Each point is reached from the start by the listed moves, each made 0, 1 or 2 times, or once backwards (-1), plus a little noise. Is the number of moves made odd or even? Then give how often each move was made.

Moves:
(1): [ 2.6  0.5  3.8  0.4 -0.7]
(2): [-1.0 -3.3  0.9  3.6  0.0]
Start: [ 1.3 -0.1  0.0 -0.5 -1.8]
Points:
[ 2.7 -2.7  4.9  3.4 -2.6] => even (1, 1)
[-2.3 -3.9 -2.8  2.9 -0.8] => even (-1, 1)
[ 3.8  0.1  3.9 -0.2 -2.6] => odd (1, 0)
[-0.7 -6.5  1.6  6.7 -1.5] => even (0, 2)

Moves:
(1): [-0.4  2.1 -2.5  0.1 -0.2  1.9 -1.0  0.6]
(2): [-2.5  1.4 -0.5 -0.1  0.1  0.5  0.0  2.1]
(3): [ 0.0 -0.5 -0.8 -0.5  0.6 -0.3 -1.1 -0.3]
(4): [-1.1  1.0 -0.7 -0.6 -1.7 -0.8  0.1 -0.6]
(5): [ 0.6 -0.5 -0.6  0.3 -2.2  0.1  0.2  0.8]
(6): [-2.2 -1.9 -0.3  1.2 -0.4  2.9 -0.4  0.7]
Start: [ 0.4 -0.5  0.9  0.1  0.0  0.6  0.7 -0.4]
Points:
[ 2.0  0.6  3.9 -1.1 -1.3 -4.6  3.6 -1.7] => even (-1, 0, -1, 1, 0, -1)
[-6.5 -2.7  0.1  3.7 -3.8  8.4  1.6  7.5] => even (0, 2, -1, -1, 2, 2)
[-6.0  1.6  2.5 -1.1  1.4 -1.3  1.5  1.8] => odd (-1, 2, 0, 1, -1, 0)
[-3.4  3.4  0.9 -2.5 -4.8 -5.0  2.8  2.0] => odd (-1, 2, 0, 2, 1, -1)
[-7.4  0.3 -8.5  1.4 -5.8  9.1 -3.8  4.4] => even (2, 1, 2, 1, 2, 2)

Moves:
(1): [-2.3  0.1 -0.5 -0.3 -0.7  1.0 -0.4  0.9  0.9 -2.2  1.2 -1.0]
(2): [ 0.5  0.5  0.0 -2.9 -0.8 -1.5 -1.0 -0.1  0.8  1.3 -2.0  1.9]
(3): [-1.1 -1.2  0.9  0.4 -0.4  0.2 -1.1 -0.7  0.9 -0.3 -1.1  0.1]
(4): [-1.4 -0.3  2.2 -1.6 -0.5  0.5 -0.7  0.5  0.1  0.8  0.0  0.7]
(5): [-0.8 -0.5 -0.5  0.4 -0.5 -0.2 -0.2  1.7  1.6  0.9  0.1 -0.4]
(6): [ 1.6 -0.3 -0.7 -1.5  0.8  0.6  0.3  0.2  0.2  1.1 -0.4  2.0]
(7): [ 1.0 -0.3  0.4  0.0 -0.2  2.6 -0.5  2.3 -2.6  0.8  1.0 -0.9]
(8): [ 2.0  0.0  1.0 -0.3 -1.5  3.1  1.0  0.9 -1.0  0.4  1.1  0.0]
(9): [ 2.8  0.6 -4.0 -0.1 -0.1  0.0  0.6  0.7 -2.0  2.4  3.2  0.6]
Start: [ 1.4  2.6 -1.1  0.0 -2.9 -1.2  1.3 -1.8  0.9  0.7  0.9 -0.1]
Points:
[  0.8   1.3 -10.7  -0.1  -0.6  -1.7   0.9  -4.3   2.3  -0.7   6.4   2.6] => even (2, -1, 2, 0, -1, 2, -1, -1, 2)
[ 4.9  2.8 -9.2  2.0 -5.2  0.4  1.4  5.0 -2.6  7.2  8.8 -2.5] => even (0, 0, 0, 0, 2, -1, 1, 0, 2)
[10.6  3.3 -8.0  0.0 -5.2  4.4  5.7  4.6 -0.5  6.1  7.1  1.0] => even (0, 0, -1, -1, 2, 1, 0, 2, 1)
[-2.1  3.5  0.5 -8.9 -4.1 -6.8 -2.1  0.4  4.6  5.7 -2.9  4.5] => odd (0, 2, -1, 2, 1, 0, 0, -1, 0)
